Every row gives one point. Each copy is the shape, with its points in the same order, stretched, turned, moved and blurred by noise. Some copies are also mirrored. Which?
In the rows, 128 means zero.

Shape, 9 rows:
[[115 105 140]
 [109 111  88]
 [118 172 162]
 [157  70 134]
 [132 131 146]
 [155 110 112]
 [138 127 151]
 [137  70  80]
 [123 134  74]]
Copy 1:
[[ 94 131 139]
 [124 153 116]
 [143  78 132]
 [ 88 168 177]
 [130 112 145]
 [116 160 157]
 [122 117 164]
 [ 98 188 140]
 [139 160 114]]
Copy 1 is: mirrored
Copy 2:
[[132 152 133]
 [154 128 169]
 [ 98 127  64]
 [177 180 136]
 [130 148 101]
 [172 142 132]
 [126 156  99]
 [195 151 196]
 [158 107 158]]
Copy 2 is: only turned
Copy 3:
[[148 148 164]
 [172  79 139]
 [ 82 166 143]
 [168 169 122]
 [116 159 132]
 [157 133 106]
 [120 160 131]
 [209  84 119]
 [164  62 114]]
Copy 3 is: only turned
Copy 4, 9 rows:
[[126 149 138]
 [105  90 157]
 [137 112  55]
 [173 175 179]
 [144 133 108]
 [166 116 155]
 [155 139 113]
 [135 121 208]
 [116  57 147]]
Copy 4 is: only turned

Shape, 8 rows:
[[ 70  95  71 132]
 [157 103  96 114]
 [105 118 117 128]
 [165 152  98 130]
 [120 143 115  97]
 [146 116 143 113]
 [154 150 181 149]
 [104 104 150 102]]
Copy 1 (8 x 4):
[[191 130 197  59]
 [129 105 179 148]
 [163 135 150 101]
 [ 72 110 165 135]
 [136 103 132 103]
 [149 126 127 153]
 [119 164  96 159]
 [201 130 114 121]]
Copy 1 is: only turned
Copy 2, 8 rows:
[[177 171 105 179]
 [177  86 169 131]
 [128 138 124 144]
 [120  55 169 155]
 [134  96 100 149]
 [128 103 150 109]
 [ 39  99 171 106]
 [135 145 105 110]]
Copy 2 is: mirrored

Shape:
[[159  68  95  98 161 128]
 [171 115  78  99 140 129]
 [ 93 150 147 177 158 104]
 [101 182 140 156 140 105]
 [ 98 143 120 163 108  88]
 [127 147 157 168  95 104]
 [ 98 126 119  82  94  96]
 [124 159 151 157 131  56]
 [133 111  86 133 157 120]
 [153  96 114  78 139 137]]
Copy 1 (10 x 6):
[[163  50 144 135 107 136]
 [122  92 176 125 121 149]
 [129 166  81  87 165  87]
 [ 93 187 103 106 170  97]
 [ 68 154  68  98 141 109]
 [ 70 163 104 105 119  74]
 [ 61 108 101 188 138 127]
 [ 64 139  92 113 164  59]
 [138 116 129  92 139 153]
 [135  83 159 171 112 141]]
Copy 1 is: only turned
Copy 2, 10 rows:
[[153 170 113 120 185 108]
 [142 160 106 107 133  86]
 [ 79 128 160 124 127 166]
 [ 79 126 141 133  94 142]
 [112 117 108 111  95 159]
 [113  82 123 131 101 144]
 [158 145  61 158 107 149]
 [ 61 103 100 142 110 136]
 [121 160 133  98 137 125]
 [162 162 104 143 160 102]]
Copy 2 is: mirrored
Copy 3, 10 rows:
[[ 79 167  92  79 170 133]
 [108 153  83  87 172  98]
 [123  93 153 159 151 136]
 [150  94 148 153 153 108]
 [119  91 157 133 123  92]
 [156  83 150 127 108 119]
 [118 149 163  95 134  72]
 [145  71 168 108 136 112]
 [ 87 135 103 119 169 110]
 [113 172 103  82 163 122]]
Copy 3 is: only turned
Copy 4, 10 rows:
[[143 105  57 158 178 128]
 [121 123  92 181 150 111]
 [127  83 163 108  81 147]
 [105  89 189 122  79 131]
 [157  99 200 147 118 142]
 [116 123 194 131 120 156]
 [148  87 180 153 182 116]
 [115  65 205 142 117 182]
 [148 105 104 160 122 122]
 [117 112  83 148 179 114]]
Copy 4 is: only turned
